Every row gives one point. Each copy is the shape, with its points in the same order, turned, moved and blurred by noise. Is it also mirrored, or only turned?

Shape, 8 rows:
[[-52 -93 -14]
 [ 35  22  11]
 [-59  33  38]
 [  8  24  33]
 [-13 -35 -10]
 [ -1  36  -6]
 [ 21  18  18]
 [  3  -3  -3]]
Copy 1, 8 rows:
[[-79 -58 -37]
 [ 39  14  14]
 [-48  35  55]
 [ 11  33  21]
 [-22 -33  -6]
 [ 14   3  46]
 [ 24  21  16]
 [  2 -10  12]]
Copy 1 is: mirrored
Copy 2 (8 x 3):
[[-65 -73 -19]
 [ 47  16  -9]
 [-25  35  52]
 [ 15  35   4]
 [-11 -34  -6]
 [ 36   4  27]
 [ 30  22  -3]
 [ 15  -8   0]]
Copy 2 is: mirrored

Shape (8 x 4):
[[  7 -52  -7  32]
 [-11 -55 -33  60]
 [ 34 -41  18   5]
 [-33   0   7   8]
 [  3  21 -27  41]
 [ 22  44  -7 -53]
 [-15  12  52   4]
 [-64 -16  -2 -17]]
Copy 1 (8 x 4):
[[ 16 -55   7   8]
 [ -1 -75 -19  28]
 [ 42 -32  29 -12]
 [-19   2  -6  -8]
 [ 20  -3 -46  17]
 [ 37  73  16   9]
 [ -3  14   1 -53]
 [-54   6  21   9]]
Copy 1 is: mirrored
Copy 2, 8 rows:
[[ -3 -61   2  46]
 [-23 -64 -21  75]
 [ 20 -52  28  20]
 [-15 -19 -31   3]
 [-21  11  -9  55]
 [-26  32  42 -28]
 [ 29  -5 -25 -15]
 [-44 -38 -43 -22]]
Copy 2 is: mirrored

Shape (8 x 4):
[[ -4 -23  18 -19]
 [ 46 -36  34  25]
 [ -5 -11 -28 -52]
 [-40 -26 -10 -42]
 [ 29 -50  -5  37]
 [ 23 -42   8  73]
 [-13  15 -14  -8]
 [-28   1 -50 -61]]
Copy 1 (8 x 4):
[[ -9  -6  16 -31]
 [ 51 -26  38 -11]
 [-22  23 -32 -42]
 [-47  -7  -9 -41]
 [ 41 -51   3  10]
 [ 44 -61  18  37]
 [-17  21  -2   6]
 [-40  28 -53 -36]]
Copy 1 is: only turned
Copy 2:
[[ -5  -7  19 -24]
 [ 44 -23  29  21]
 [ -8 -11 -18 -67]
 [-44  -5  -3 -48]
 [ 25 -37  -8  29]
 [ 26 -18  -7  64]
 [ -1  26 -19 -28]
 [-29   2 -39 -83]]
Copy 2 is: only turned

Shape:
[[ 14  12 -21 -27  38 -19]
 [ 17 -75  31  43  13  -4]
 [ 29   3 -45 -28 -21  -7]
 [-12  10  25  16  35   4]
 [ 35  28 -27 -42   5 -27]
 [-31 -19   3   2  29   3]
 [ 10 -56  69  10 -14 -14]
 [  2  17   3 -43  -2  26]
 [-16  18   7  -4   7  24]
 [-22  -4 -13   6 -50  -5]
 [ 32  18  14 -13 -18  10]]
Copy 1, 11 rows:
[[ -2  28  -6 -33  17 -14]
 [ 18 -36   8  64  43 -62]
 [ -5   9 -52 -25 -20 -15]
 [  7  -3  40   0  26  -1]
 [ -8  41 -24 -34 -19 -17]
 [ -9 -29  16  -5  38  -6]
 [-22 -18  27  75  14 -44]
 [-19  20 -19   5   3  32]
 [ -1 -10  14   0   7  28]
 [-29 -48 -13  -2 -24  -2]
 [  4  15  -6  17 -30   5]]
Copy 1 is: mirrored
Copy 2:
[[  9  16   1 -20  38 -25]
 [-21 -95   6  24   7 -19]
 [  7  15 -35 -46 -11 -11]
 [-13  -8  29  23  27  12]
 [ 20  39 -11 -30   6 -31]
 [-35 -24  19 -12  38   8]
 [-27 -69  39   8 -32 -26]
 [ 10  12  24 -39  -5  24]
 [-11   5  19  -7  10  38]
 [-54  -5 -20 -20 -25  16]
 [ 12   4   7  -8 -32   6]]
Copy 2 is: only turned

Shape (12 x 6):
[[-23 -19  -7   2  33   5]
 [  1  -3 -54  -5 -18  33]
 [  2 -44 -54  26  32  -6]
 [ -6  18 -20  48   5   0]
 [ -3 -26 -13  33 -12  45]
 [ -8  13 -51  11  36  11]
 [-23 -11 -39  38  -9 -19]
 [ 42  34  20 -59 -69  26]
 [-31   9 -36  11  26 -31]
 [-10 -12  42 -30 -17  17]
 [ 80  20  33 -17 -53  32]
 [ 35  49  32  -7 -42  41]]
Copy 1 (12 x 6):
[[-22  -6 -21 -10  24   9]
 [ 29   4 -55   1  -9  35]
 [ 12 -10 -46  27  52  -4]
 [ -6  49 -16  31  11  11]
 [  1  -3 -19  30   5  59]
 [  6  36 -47  -9  29   9]
 [-17  19 -44  45   3   0]
 [ 60   2  34 -26 -91  26]
 [-19  23 -41   3  14 -34]
 [-14 -20  29 -17 -33  26]
 [ 74  15  60   8 -53  39]
 [ 38  41  46  -6 -54  49]]
Copy 1 is: only turned
Copy 2 (12 x 6):
[[-33 -25 -17  -9  38  -7]
 [ -8 -19 -68  -5 -20   6]
 [-20 -53 -59  25  50 -26]
 [-21 -11 -29  45  15  14]
 [-16 -57 -31  13  -3  32]
 [-37  -4 -64  14  36   0]
 [-25 -25 -36  46   2 -25]
 [ 63  15 -14 -49 -52  22]
 [-40  11 -36  21  30 -33]
 [  3 -20  24 -42  -6   5]
 [ 86   0  -6 -19 -16  53]
 [ 32  20  -4  -9 -28  60]]
Copy 2 is: only turned
Copy 3 (12 x 6):
[[ -9  -1 -11   4  35  11]
 [ 38  30 -42 -11  -8  20]
 [ 22  -3 -52  33  44  -3]
 [ 26  44  11  30  24   0]
 [ 24  20 -14  28   9  51]
 [ 17  42 -34  -6  44  -4]
 [  7  30 -28  43   7 -16]
 [ 54  -9  34 -62 -64  20]
 [ -9  29 -15   9  25 -36]
 [ -9 -22  30 -18 -19  28]
 [ 95 -20  52 -27 -36  34]
 [ 57  21  57 -38 -25  45]]
Copy 3 is: only turned

Shape, 12 rows:
[[-35  41 -44  18  30  -5  30  -4]
 [  8  -8 -32 -33  45  25 -57  28]
 [ 28 -40 -37  -8   6 -45  29  30]
 [-54 -40  14 -56  49 -58  24 -37]
 [-13  15  -6 -38 -27 -22   5  17]
 [-33  42 -34  14  48  -3  -7  13]
 [ 13  38  -4  28 -41  16 -41  49]
 [-41  24  22  13  35   7 -35  26]
 [ -4 -30  33 -45  11 -21  18 -45]
 [ 15   5  33   5  41 -20 -29   5]
 [ 22  41 -23  27 -40 -51 -34  20]
 [ -3 -40  -4   8 -33 -18 -14 -13]]
Copy 1:
[[ 23  49 -44 -20   8 -28  30 -15]
 [-11  19 -36 -53  32  29 -72   4]
 [-12   0 -16  11   0 -67 -44  23]
 [-34 -36  26 -63  10 -59   7 -61]
 [ 34 -20   9 -28   9 -20  -3  20]
 [ 23  63 -30 -39  30  -5   0 -19]
 [ 62  30  -5  27  29  40 -22  43]
 [  0  46  10 -29  43  32  -2  -8]
 [-27 -45  20 -30 -24 -18   4 -36]
 [ -7  27  28 -10   3  16 -35 -23]
 [ 87  18  10  31  20  -9 -39   4]
 [  5 -36 -12  27  26 -11 -16  -6]]
Copy 1 is: mirrored
Copy 2:
[[-20  42 -23 -14   5  19  16 -28]
 [ 18  -1  18 -72   5  32 -51  31]
 [ 20 -49 -28 -13  28 -27  11  21]
 [ 33   8  77   2  38  -9  61  16]
 [-22 -20  29 -27  13 -35 -17 -26]
 [-27  42  -8 -28  16  37  -8  -5]
 [-51 -14 -14 -16  -9 -11 -91  -6]
 [-34  21  35  -1  16  45 -46   9]
 [ 52   4  63  17  19 -35  -1  -4]
 [ 10  15  24   7  47   8 -54  27]
 [-58   9 -24 -17  19 -60 -51  17]
 [  3 -17  17  12 -25 -42 -22  27]]
Copy 2 is: mirrored
Copy 3:
[[ -9  11 -29  16  36 -25   7 -75]
 [-20  19 -38 -82  20  18 -15 -12]
 [ 20 -43 -20 -16  38 -12  60  13]
 [-21  32  82  -9  32 -29  38   1]
 [ 18  22 -21  -9 -25  -9  46 -12]
 [  4  28 -39 -19  38 -23 -13 -60]
 [ 37  17 -94 -12 -29   6  -9  -5]
 [ 17  59 -26 -11  16  -3 -37 -10]
 [ -1  -2  60  -1 -14   8  18   0]
 [ 41   6   7 -34  13  -2 -37  -2]
 [ 49 -13 -73 -13 -31 -51   7  -8]
 [ -7 -23 -20  13 -17  -7  10  30]]
Copy 3 is: only turned
Copy 4:
[[-27   9 -51  38  16 -22  36 -11]
 [ -5 -11 -20 -18 -17  70  -2  16]
 [ 32  12 -35 -60  29 -25  22 -23]
 [-41  33  38 -22  95   1  36   2]
 [-11  31 -14 -34  -7 -28  34  39]
 [-24   7 -49  41   8   5   6   4]
 [  9  -4 -42  -6 -61 -31 -25  53]
 [-21 -11  -7  35  10   6 -22  49]
 [-11  32  62 -28  27 -10  34  -2]
 [ 13  21  15  10  13   9 -38   9]
 [-10  42 -49 -29 -37 -50 -39  15]
 [-15 -11  17 -52  -7 -42  -4   4]]
Copy 4 is: only turned

Shape (13 x 9):
[[-63   9  -1 -45   2  -3  13  -2  50]
 [  9  11   6  17 -95  -8   9 -13   2]
 [  6  19  -6  20 -28  24  -3  13  -7]
 [  5  19  12  23   0 -11  11  -7 -12]
 [  4   6  -9  16   0  -8   1  -8  68]
 [-37   3  10  19  11  -4   8   9 -14]
 [ -8  -6  14 -48   7  -4 -19 -10   8]
 [  4   1  -9 -13  14 -11  19   7   6]
 [ 11   2  13  12   8  33   1  -8 -11]
 [  3 -23   4  21   0 -11   9  25  -4]
 [  7 -11 -22  15   7  -6  -8  -1 -10]
 [ -4  -4  -3  12  -1  28  17 -14   6]
 [  4  -4   6  19  -2 -15   9  26 -12]]
Copy 1, 13 rows:
[[-66 -30  21  41   2 -37  10 -35  24]
 [-25  15  14 -46 -48 -24  32   9 -37]
 [  5  -3  -8   3 -36   3  11 -12 -39]
 [  2   6  -6 -11   7  -4 -15 -11 -23]
 [-16  35 -15  25 -14 -35  12 -35  24]
 [  1 -30  -1   8   8 -21 -21 -20 -25]
 [-26 -30   0  18   8   5   8  15  34]
 [-11 -11 -15  20  22   0  20 -15  -2]
 [ 24   1  17  15  -7  16  -4  -8 -21]
 [ 24 -12 -22  14  10 -34  12  -1 -19]
 [ 20 -12 -16  -6   1   5   8 -21   6]
 [  9  -1  23   8  -8  -2   9 -27 -15]
 [ 14  -7 -29   8  12 -25  11   4 -27]]
Copy 1 is: only turned
Copy 2 (13 x 9):
[[-44 -10   4   6  11 -67 -11  24 -25]
 [  6  16 -20  16 -93   4  16   8  -4]
 [-12  20   9  -8 -31  19  13 -15  11]
 [ 10  23  -7  22  -1  18   1   4  10]
 [  8 -19  18  -9  -3 -23  26  43  16]
 [-19  -3  -2  26  13  12 -20 -10   1]
 [  0  11 -20 -20  17 -25   0   5 -44]
 [-14  15 -25  -5  18  -6   7  15  10]
 [  9  16   1  -1   8   8  20 -31   4]
 [-14 -14 -27   6   5  30  12   2   9]
 [  7  -1 -19 -19   5  17 -10  -3  18]
 [  0   3  -2   4  -1 -13  16 -24  19]
 [-16   5 -22   9   2  35   6   8   7]]
Copy 2 is: only turned
